Each row of a before or after table is a point. The points were changed in one or more steps. Then noise was added and the rows were shuffled. The steps act on how far a point lies along the listed directions, d1 being the first. Write out the steps. A step turns or swaps two directions, mirrors them in a line or flattens them onto one, adds a multiple of one to another, or multiplies one. Angles are multiples of 10 degrees, from the lower direction toward the higher: turns from -170 to 170, lines from 10 to 170 but not 90. Use the fewest steps. Two steps may share a direction if one is a turn and the other turns, adds or multiplies; they go together, in the order done. Otherwise the lowest direction goes first.

Directions:
(1): [-2.73 -0.26]
(2): [-0.26  2.73]
Before (9 x 2)
[[-0.07 -0.43]
 [-0.30  0.01]
 [-0.64  0.16]
 [ 0.36  0.28]
 [ 0.44 -0.41]
 [-0.56 -0.16]
 [ 0.48 -0.64]
 [-0.51  0.59]
 [-0.31  0.26]]
After (9 x 2)
[[-0.41  0.42]
 [ 0.23 -0.27]
 [-0.40 -0.19]
 [ 0.25 -0.07]
 [ 0.14  0.38]
 [ 0.57  0.05]
 [-0.33  0.74]
 [ 0.66 -0.30]
 [ 0.44 -0.63]]
Steps: turn d1 and d2 by -170 degrees

Directions:
(1): [-3.35 -0.22  0.10]
(2): [ 0.17 -1.21  3.12]
Before (13 x 3)
[[-0.27  0.13 -0.36]
 [ 0.01 -0.05  0.27]
 [-0.61  0.43 -1.50]
 [ 0.31  0.81 -1.22]
 [-0.28  0.13 -0.05]
 [ 0.20  0.25 -0.83]
 [-0.55 -0.13 -0.52]
 [-0.24 -0.16  0.50]
 [-0.20  0.08 -0.08]
 [-0.50  0.44 -1.23]
 [ 0.09  0.40 -0.49]
 [ 0.20 -0.07 -0.21]
 [ 0.37  0.12 -0.35]]
After (13 x 3)
[[ 0.11  0.02  0.29]
 [ 1.61 -0.21  0.42]
 [-0.50 -0.09  0.28]
 [ 0.39 -0.07  0.23]
 [-0.26  0.04  0.04]
 [ 0.85  0.09 -0.29]
 [ 0.34  0.13 -0.36]
 [ 1.34 -0.08  0.37]
 [ 0.13 -0.02  0.19]
 [ 0.57  0.28 -0.07]
 [ 1.38  0.51 -0.31]
 [ 0.52 -0.43  0.40]
 [ 0.16 -0.06 -0.25]]
Steps: swap d1 and d2

Directions:
(1): [ 0.53 -0.20  1.13  3.66]
(2): [-0.89 -3.30 -1.76  0.49]
(3): [-3.60  1.23 -0.30  0.68]
(4): [ 1.00  1.60 -3.25  0.95]
Before (12 x 4)
[[-0.63  0.69 -0.27  0.30]
 [-0.21 -0.22  0.37 -0.25]
 [-0.18 -0.69 -0.05 -0.30]
 [ 0.14 -0.47  0.26 -0.49]
 [-1.18  0.48  0.02  0.41]
 [ 0.20 -0.82  0.14 -0.66]
 [-0.11 -0.39  0.17 -0.08]
 [-0.11 -0.58 -0.10  0.50]
 [-0.17 -0.49 -0.45  0.67]
 [-0.01 -0.10  0.12  0.78]
 [ 0.23 -0.85  0.21 -0.39]
 [-0.29  0.25 -0.22  0.22]]
After (12 x 4)
[[-0.11 -0.69 -0.30  0.53]
 [-0.03  0.21 -0.52 -0.05]
 [ 0.77  0.04 -0.05 -1.40]
 [-0.64 -0.26 -0.47  0.88]
 [ 1.07 -0.01 -0.75 -1.81]
 [-0.45  0.09 -0.36  0.43]
 [ 0.17 -0.20  0.14  0.56]
 [ 0.35 -0.13  0.00 -0.59]
 [ 0.02 -1.01 -0.17  0.29]
 [-0.15 -0.11 -0.42  0.20]
 [-0.34 -0.47 -0.71  0.09]
 [-0.69 -0.20 -0.50  0.59]]
Steps: add -1.5 times d3 to d1; turn d3 and d4 by 160 degrees; multiply d2 by 1.3

Directions:
(1): [ 0.96 -0.71 -0.51  1.94  0.51 -4.10]
(2): [-0.78 -1.40 -0.92 -1.26  4.19  0.09]
(3): [ 1.36 -3.15  1.40  2.33  0.17  1.82]
Before (13 x 6)
[[ 0.05  0.50 -0.09 -0.13 -0.21 -0.54]
 [ 0.72 -0.41  0.12  0.80 -0.30 -0.58]
 [ 0.41 -0.64 -0.03  0.47  1.01 -0.59]
 [ 0.23 -0.49  0.21 -0.10  0.50  0.47]
 [ 0.27 -0.60 -0.36 -0.07  0.67 -0.36]
 [-0.22 -0.09  0.10 -0.14  0.12  0.26]
 [ 0.18 -0.59  0.04  0.38  0.58 -0.29]
 [-0.38  0.80 -0.35 -0.42 -0.54 -0.07]
 [-0.40  0.51 -0.25 -0.30  0.61 -0.33]
 [ 0.31 -0.62  0.00  1.18 -0.33 -0.89]
 [ 0.39  0.00  0.08  0.60 -0.14 -1.18]
 [-0.10 -0.34  0.22 -0.06 -0.21  0.48]
 [ 0.16 -0.28 -0.04  0.70  0.11 -0.71]]
After (13 x 6)
[[ 0.02 -0.18 -0.32 -0.47  1.25 -0.62]
 [ 0.26 -0.60  0.21  0.83  0.04 -0.03]
 [-0.25  0.04 -0.07 -0.28  0.40 -0.16]
 [ 0.65 -0.58  0.72  0.95 -0.75  0.32]
 [ 0.84 -0.26  0.35  1.02 -0.98 -0.41]
 [-0.20  0.23 -0.10 -0.15 -0.25 -0.56]
 [ 0.26  0.03  0.43  0.08 -0.66  0.62]
 [-0.44 -0.27  0.00 -0.34  1.33  0.76]
 [-0.19  0.55  0.10 -0.10 -1.23  0.81]
 [ 0.53 -0.67  0.28  1.44 -0.99 -0.32]
 [ 0.13 -1.10 -0.43 -0.34  1.73 -0.04]
 [ 0.06 -0.79 -0.15  0.14  1.31 -0.37]
 [ 0.22 -1.19 -0.17  0.15  2.17 -0.25]]
Steps: mirror d1 and d3 in the line at 40 degrees; multiply d2 by 2.5

Directions:
(1): [-0.96  1.06  3.30 -3.21 -1.56  0.04  1.91 -0.86]
(2): [-3.28 -1.75 -0.97 -1.91  1.05 -1.15 -2.24 -2.04]
(3): [ 1.47 -2.91  1.31 -1.08 -1.83 -1.51 -2.00  2.64]
(4): [-2.92  2.38 -0.64  1.35 -2.89 -1.02 -0.94  1.82]
(5): [-1.54 -1.17  3.73  3.28  1.16 -0.09 -0.28 -0.41]
(6): [-1.44 -2.66 -0.91  0.35 -2.01  3.78  1.26  0.17]
Before (14 x 8)
[[-0.61 -0.42 -0.59  0.05 -0.39  0.28 -0.21 -0.02]
 [-0.44  0.39 -0.30  0.16  0.34 -0.53 -0.51 -0.04]
 [-0.17 -0.39  0.41  0.33 -0.22 -0.07 -0.51  0.41]
 [-0.92  0.06 -0.01  0.09  0.34  0.00 -0.05 -0.52]
 [-0.32 -0.40  0.51 -0.46 -0.63 -0.19 -0.22  0.51]
 [ 0.64  0.06  0.32 -0.18 -0.30 -0.47 -0.50  0.60]
 [-0.66 -1.03  0.68  0.34  0.14  0.06 -0.44 -0.15]
 [ 0.03 -0.68  0.86 -0.60  0.45 -0.38 -0.15 -0.29]
 [ 0.02 -0.53 -0.18 -0.22  0.33  0.31 -0.20 -0.69]
 [ 0.22  0.71 -1.03 -0.86  0.18 -0.74 -0.32 -0.04]
 [ 1.04 -0.33 -0.05 -0.83  0.08 -0.42 -0.18  0.40]
 [ 0.32 -0.45  0.48 -0.69  0.36 -0.73 -0.50 -0.29]
 [-0.30 -0.04 -0.18 -0.28 -0.21 -0.61 -0.75  0.00]
 [ 0.42 -0.54  0.54 -0.58  0.62 -0.37 -0.36 -0.40]]
After (14 x 8)
[[-0.66 -0.59 -0.18  0.88 -0.58  1.02  0.35  0.12]
 [ 0.69 -1.07  0.77 -0.31  0.99 -0.58 -0.39 -0.21]
 [-0.06 -0.54  0.33  0.26  0.20  0.62  0.10 -0.36]
 [ 1.21 -0.46  0.76  0.06  1.31 -1.00 -0.65 -0.27]
 [ 0.95  1.45  0.69  0.76  0.39 -1.06  0.16  0.52]
 [ 0.38  0.08  0.47  0.63  0.33 -0.49 -0.43  0.00]
 [ 0.94 -0.47  0.74 -0.11  1.29 -0.56 -0.46 -0.44]
 [ 1.20  0.00 -0.11 -0.22  0.73 -0.63 -0.69  0.15]
 [ 1.94 -0.38  0.27  0.00  1.06 -0.43 -0.05  0.15]
 [-0.61 -1.54  0.09  0.10  0.34  0.52 -0.47 -0.43]
 [-0.45  1.01  0.29  0.51  0.40 -0.81 -0.30  0.03]
 [ 0.02 -0.72 -0.29  0.04  0.33  0.13 -0.56 -0.06]
 [ 0.28 -1.19  0.12  0.02 -0.03  0.12 -0.32  0.41]
 [-1.14  0.29  0.58  0.24 -0.28 -0.08  0.08 -0.17]]
Steps: add -1 times d3 to d4; turn d1 and d3 by 50 degrees; swap d2 and d5; multiply d6 by 2

Directions:
(1): [-0.94  2.30  1.54  3.11  0.34 -0.40  0.13  3.90 -0.37]
(2): [-4.37 -1.75  0.51  0.04 -1.63 -2.91  0.01 -0.43 -0.20]
(3): [-2.31 -1.85 -1.33  0.00  0.56  3.96 -1.59  1.31 -1.76]
(4): [ 2.06 -1.88  1.55 -0.85  0.17 -1.67 -0.52  1.08 -4.32]
(5): [ 1.02 -2.35  1.66  2.98 -2.47  1.76  2.29 -1.06  0.21]
(6): [ 0.75 -2.51  1.60  1.43  2.16 -0.71 -3.31 -0.03  2.49]
Before (8 x 9)
[[-0.52  0.40  0.31  0.31  0.34 -0.72  0.06  0.79  0.64]
 [-0.82  0.58 -0.14  0.61 -0.27 -0.58 -0.03 -0.24  1.44]
 [ 0.23  0.23 -0.18 -0.30  0.26  0.07 -0.46  0.31  0.59]
 [ 0.55  1.02 -0.23 -0.18  0.20  0.54  0.02  0.66 -0.36]
 [ 0.30  0.64  0.20  0.46 -0.39 -0.49  0.60 -0.17  0.43]
 [ 0.87 -0.16  0.31 -0.09  0.07  0.32 -0.19 -0.12  0.02]
 [ 0.03  0.42 -0.04  0.74  0.34  0.71 -0.27  0.19  0.77]
 [-0.35 -0.17  0.17 -0.04 -0.07 -0.23 -0.18  0.40 -0.56]]
After (8 x 9)
[[ 0.74 -0.56  0.59  0.54 -0.01  0.01 -0.40  0.20  0.77]
 [ 1.29 -0.67  0.18  0.12  0.42  0.63  0.03 -0.61  1.16]
 [ 0.06 -0.13  0.23  0.05  0.64  0.18 -0.84  0.25  0.51]
 [ 1.32  0.97 -0.49 -0.41 -0.54  1.50  1.29 -0.10 -0.83]
 [ 0.02 -0.41 -0.12 -0.15 -0.19  0.51  0.02 -0.05 -0.47]
 [ 0.16  0.96 -0.75 -0.38 -0.21  0.38  0.52 -0.59  0.58]
 [ 0.53  0.05  0.32  0.46  0.02 -1.02 -0.28 -0.80  1.53]
 [ 1.88 -0.12  0.45  0.05  0.67 -0.07 -0.73 -0.53  0.78]]
Steps: add -1.5 times d1 to d2; turn d1 and d5 by 160 degrees; swap d3 and d4; multiply d6 by 3

Directions:
(1): [ 0.25 -2.01 -4.79  0.67 -1.74 -0.28  3.01  0.91  0.62 -0.16 -0.62]
(2): [-1.81 -2.01  0.63 -1.56 -2.87  3.19 -1.01  1.53 -0.48  2.14  2.15]
(3): [-1.96 -2.37  2.14  1.13 -0.54 -4.19  0.08  2.81  0.28  0.23 -0.32]
(4): [ 0.48  2.71  2.01  0.53 -2.88 -0.41  3.57 -0.01  0.15 -1.31  2.52]
Before (13 x 11)
[[-0.20 -0.53 -0.34 -0.06 -0.25  0.17 -0.09 -0.02  0.31  0.13 -0.29]
 [-0.60 -0.10  1.48 -0.02  0.45 -0.86 -0.77  0.67  0.12  0.62 -0.04]
 [ 0.08  0.57  0.45  0.10  0.05 -0.22 -0.06 -0.15 -0.10 -0.23 -0.20]
 [-0.64 -0.85 -0.17  0.07 -0.50 -0.67 -0.08  0.71  0.06  0.39 -0.06]
 [-0.17 -0.64 -0.59 -0.01  0.37  0.02 -0.40  0.00 -0.29  0.00 -0.40]
 [ 0.17 -0.09  0.34 -0.16 -0.30 -0.13  0.12  0.20  0.10  0.11  0.30]
 [ 0.17  0.29  0.64  0.25  0.35 -0.01 -0.17 -0.02 -0.22 -0.45 -0.23]
 [-0.46 -0.90 -1.68  0.10 -0.14  0.29  0.19  0.35  0.14  0.44 -0.50]
 [ 0.42  0.09 -0.96  0.44  0.24 -0.70  0.85  0.03  0.24 -0.63 -0.31]
 [-0.62 -1.20 -0.33  0.27 -0.19 -0.48  0.19  0.95  0.04  0.24 -0.12]
 [-0.13  0.46  0.50 -0.37 -0.35  0.78 -0.12 -0.06 -0.08 -0.28  0.45]
 [ 0.41  0.58  0.12 -0.24  0.54  0.13 -0.09 -0.45 -0.09 -0.24 -0.06]
 [-0.40 -0.83  0.02 -0.29  0.40 -0.19 -0.12  0.58 -0.17  0.36 -0.32]]
After (13 x 11)
[[-0.16  0.19  0.58 -0.10 -0.42  0.30 -0.03 -0.18  0.29 -0.10  0.08]
 [ 0.04 -0.37 -0.11  0.34  0.41 -0.17 -0.24  0.19 -0.11 -0.34 -0.67]
 [-0.56 -0.03  0.69  0.01 -0.55 -0.53  0.04  0.46  0.04  0.16  0.34]
 [-0.60 -0.97  0.29 -0.05  0.65 -0.83 -0.86  0.80  0.31  0.78 -0.57]
 [ 0.27 -0.45 -0.16 -0.09 -0.22 -0.01  0.04  0.24  0.13  0.11  0.06]
 [ 0.05 -0.16 -0.38  0.21  0.19 -0.36 -0.18  0.06 -0.05 -0.03 -0.64]
 [ 0.35  0.12 -0.38 -0.11  0.66  0.01 -0.17 -0.22 -0.03 -0.15 -0.36]
 [ 0.30  0.54  0.27  0.53 -0.06 -1.14  0.98  0.17  0.22 -0.78  0.13]
 [-0.28 -0.14  0.86 -0.32  0.28 -0.02 -0.05  0.35 -0.28  0.18  0.20]
 [-0.28  1.26  1.27 -0.04 -0.61  0.41  0.40 -0.21 -0.15 -0.08  0.89]
 [-0.04 -0.25 -0.83 -0.44 -0.18  1.04 -0.23 -0.05  0.06 -0.07 -0.07]
 [-0.18  0.33  0.90 -0.12  0.12  0.00 -0.27 -0.23 -0.39 -0.34  0.27]
 [-0.45 -0.07  1.09  0.21 -0.48 -0.32  0.35  0.63 -0.09  0.00  0.63]]
Steps: swap d1 and d4; add -0.5 times d2 to d3

Directions:
(1): [-2.55  0.42 -2.12  0.27  0.33 -0.70  0.14  0.07  0.39  4.30  3.77 -0.64]
(2): [ 0.27 -0.39  2.25 -1.18  0.51  0.57 -0.39  1.52  0.12  4.30 -2.77  3.03]
Before (14 x 12)
[[-0.26  0.13 -0.37  0.13  0.25 -0.41  0.10  0.00 -0.05  0.86  0.12  0.10]
 [-0.05 -0.05 -0.20 -0.47  0.26  0.07  0.03  0.14  0.13  0.55 -0.11  0.26]
 [-0.36  0.21  0.01  0.10  0.09  0.15 -0.13  0.12  0.19  0.31  0.25  0.19]
 [ 0.15  0.01  0.62  0.01  0.06  0.18 -0.20  0.37  0.04  1.03 -0.52  0.67]
 [ 0.51  0.15  0.12 -0.03 -0.05 -0.11 -0.23  0.07 -0.19 -1.06 -0.24 -0.07]
 [ 0.75 -0.13  0.21  0.37 -0.09  0.38  0.09  0.00 -0.19 -1.96 -0.52 -0.27]
 [-0.18  0.03 -0.40  0.15 -0.01 -0.34  0.30 -0.15 -0.17 -0.41  0.76 -0.41]
 [-0.75  0.42 -0.65  0.32 -0.05 -0.41 -0.08 -0.16 -0.14  0.70  1.05 -0.09]
 [ 0.16 -0.14  0.28 -0.10  0.09  0.24 -0.13 -0.05 -0.23  0.31 -0.25  0.48]
 [ 0.67 -0.35  1.42 -0.39  0.03  0.29  0.24  0.12 -0.10  0.34 -1.59  1.21]
 [-0.27  0.15 -0.14 -0.04 -0.12  0.16  0.16  0.02 -0.05  0.13  0.69 -0.51]
 [ 0.16 -0.18  0.14 -0.37  0.14  0.03 -0.07 -0.14 -0.05  0.61 -0.42  0.24]
 [ 0.08 -0.28 -0.20  0.14 -0.05 -0.17  0.15 -0.22  0.09 -0.93  0.42 -0.58]
 [ 0.88 -0.15  0.67 -0.12 -0.22  0.07 -0.18  0.04  0.03 -1.05 -1.05  0.20]]
After (14 x 12)
[[ 0.63  0.00  0.62  0.21 -0.07  0.19 -0.13  0.00 -0.04 -0.90 -0.78  0.15]
 [ 0.39 -0.21  0.12 -0.26  0.10  0.03 -0.05 -0.37 -0.13 -0.41 -0.50 -0.02]
 [ 0.29 -0.14  0.04 -0.44  0.19  0.08  0.00  0.05  0.04 -0.22 -0.54  0.22]
 [-0.05  0.26 -0.57  0.05  0.04 -0.29 -0.18 -0.08 -0.12 -0.38  0.81 -0.47]
 [-0.14  0.16  0.33  0.01  0.08  0.21 -0.21  0.14  0.18  0.05 -0.19  0.40]
 [ 0.11  0.08 -0.56  0.28 -0.35 -0.27 -0.07 -0.38  0.13 -1.26  0.77 -0.91]
 [-0.41  0.12 -1.05  0.61 -0.02  0.01  0.17 -0.12 -0.07 -0.57  1.53 -0.94]
 [-0.45 -0.21 -0.33  0.05  0.05 -0.22  0.14  0.03  0.15  0.61  0.85 -0.32]
 [-0.21  0.23  0.39 -0.13  0.01 -0.10 -0.25  0.29 -0.19  1.22 -0.49  0.94]
 [-0.35 -0.01 -0.03 -0.10  0.13 -0.24  0.19  0.20 -0.11  0.89  0.46  0.21]
 [ 0.31 -0.14  0.20  0.07  0.02  0.21 -0.12 -0.23 -0.30 -0.53 -0.21  0.13]
 [-0.14  0.06  0.24 -0.28 -0.01  0.27  0.06  0.29  0.00  0.79  0.09  0.06]
 [ 0.66 -0.15  0.42  0.26 -0.31  0.07  0.41 -0.74 -0.23 -2.28 -0.42 -0.35]
 [ 0.24  0.02  0.21 -0.04  0.17 -0.24  0.04  0.03 -0.13  0.38 -0.80  0.45]]
Steps: turn d1 and d2 by 90 degrees

Directions:
(1): [-1.41  1.61 -2.32  1.36 -3.72 -0.65 -0.16 -1.76  2.47  0.00  3.72 -1.67
 -0.55 -0.53]
(2): [-1.50 -3.11 -1.52 -2.97  0.08  0.47  2.32  2.56 -0.22 -2.18  1.40 -2.46
 -1.54  1.48]
Before (14 x 14)
[[-0.01  0.08 -0.17  0.24 -0.51 -0.08 -0.24 -0.06  0.29  0.09  0.27 -0.50
   0.02 -0.15]
 [-0.26 -1.36 -0.17 -1.37  0.45  0.29  0.63  1.34 -0.12 -0.68  0.05 -0.55
  -0.34  0.50]
 [-0.10  0.23 -0.08 -0.22 -0.24 -0.22  0.30 -0.17 -0.06 -0.26  0.24 -0.41
  -0.22  0.33]
 [ 0.10  0.00  0.32  0.24  0.08 -0.19 -0.18 -0.23  0.38  0.12 -0.22 -0.10
  -0.05 -0.06]
 [ 0.37  0.88  0.19  0.93 -0.38  0.10 -0.64 -0.84  0.15  0.43 -0.12  0.18
   0.33 -0.52]
 [ 0.14  0.24  0.04  0.04  0.33 -0.22 -0.09  0.04 -0.04  0.03 -0.66  0.31
   0.11 -0.13]
 [-0.06 -0.04 -0.09  0.10  0.12  0.05 -0.38  0.02 -0.02 -0.32 -0.35  0.27
  -0.15  0.20]
 [-0.10  0.71 -0.10  0.22 -0.47  0.05 -0.62 -0.45 -0.22  0.09  0.05 -0.03
   0.08 -0.07]
 [-0.10  0.55 -0.32  0.61 -0.71 -0.15 -0.11 -0.48  0.59  0.30  0.22 -0.04
  -0.12 -0.06]
 [-0.16  0.14 -0.01 -0.07  0.02  0.19  0.20 -0.09 -0.06  0.16  0.10  0.05
  -0.27 -0.19]
 [-0.05  0.34 -0.18  0.22 -0.54 -0.12 -0.07 -0.10  0.05 -0.13  0.74 -0.01
   0.20  0.07]
 [ 0.93  0.57  1.20  0.89  1.14  0.30 -1.14 -0.54 -0.75  0.82 -1.46  1.41
   0.87 -0.27]
 [-0.30 -0.34 -0.38 -0.19 -0.54  0.04  0.36  0.37  0.06 -0.14  0.65 -0.33
  -0.48  0.05]
 [ 0.47  0.44  0.64  0.42  0.45  0.01 -0.31 -0.45 -0.42  0.48 -0.71  0.57
   0.64 -0.57]]
After (14 x 14)
[[ 0.24 -0.48  0.43 -0.21  0.45  0.18  0.23  0.55 -0.53  0.14 -0.57  0.38
  -0.23  0.03]
 [ 0.08 -0.60 -0.01 -0.33 -0.09  0.02  0.05  0.48 -0.06 -0.11 -0.07 -0.50
  -0.16  0.11]
 [-0.26 -0.55 -0.41 -0.47 -0.16  0.09  0.56  0.61  0.14 -0.31 -0.08 -0.39
  -0.52  0.53]
 [-0.60  0.75 -1.11  0.95 -1.67 -0.08 -0.57 -1.03  1.11  0.10  1.88 -0.49
  -0.03 -0.27]
 [-0.45  0.00 -0.38 -0.48 -0.37  0.14 -0.13  0.21 -0.29 -0.48  0.24 -0.63
  -0.29  0.31]
 [-0.56 -0.41 -0.61 -0.15 -0.64  0.21  0.26  0.17  0.25 -0.51  0.94 -1.00
  -0.38  0.07]
 [-0.48  0.36 -0.52  0.38 -0.97 -0.22  0.16 -0.52  0.40 -0.06  0.94 -0.63
   0.02 -0.54]
 [ 0.02 -0.28  0.06 -0.49  0.16  0.01  0.28  0.52 -0.47 -0.33  0.32 -0.02
   0.03  0.37]
 [-0.04  0.09  0.05 -0.06  0.16  0.19  0.30  0.10 -0.13  0.11  0.02  0.12
  -0.18 -0.15]
 [ 0.82  0.41  1.08  0.55  0.74 -0.04 -0.68 -0.06 -0.25  0.61 -1.27  1.12
   0.59 -0.34]
 [ 0.14  0.10  0.31 -0.28  0.27 -0.08  0.18 -0.04 -0.38 -0.21 -0.38  0.00
  -0.16  0.33]
 [-0.12  0.11 -0.29  0.14 -0.13 -0.08 -0.46 -0.04  0.18 -0.37 -0.19  0.17
  -0.09  0.16]
 [-0.13 -0.16  0.09  0.03 -0.05 -0.13  0.04 -0.16  0.51 -0.06  0.05 -0.50
  -0.22  0.09]
 [-0.15  0.47 -0.35  0.30 -0.35 -0.32 -0.09 -0.25  0.35 -0.06  0.05 -0.09
  -0.12 -0.28]]
Steps: turn d1 and d2 by 120 degrees
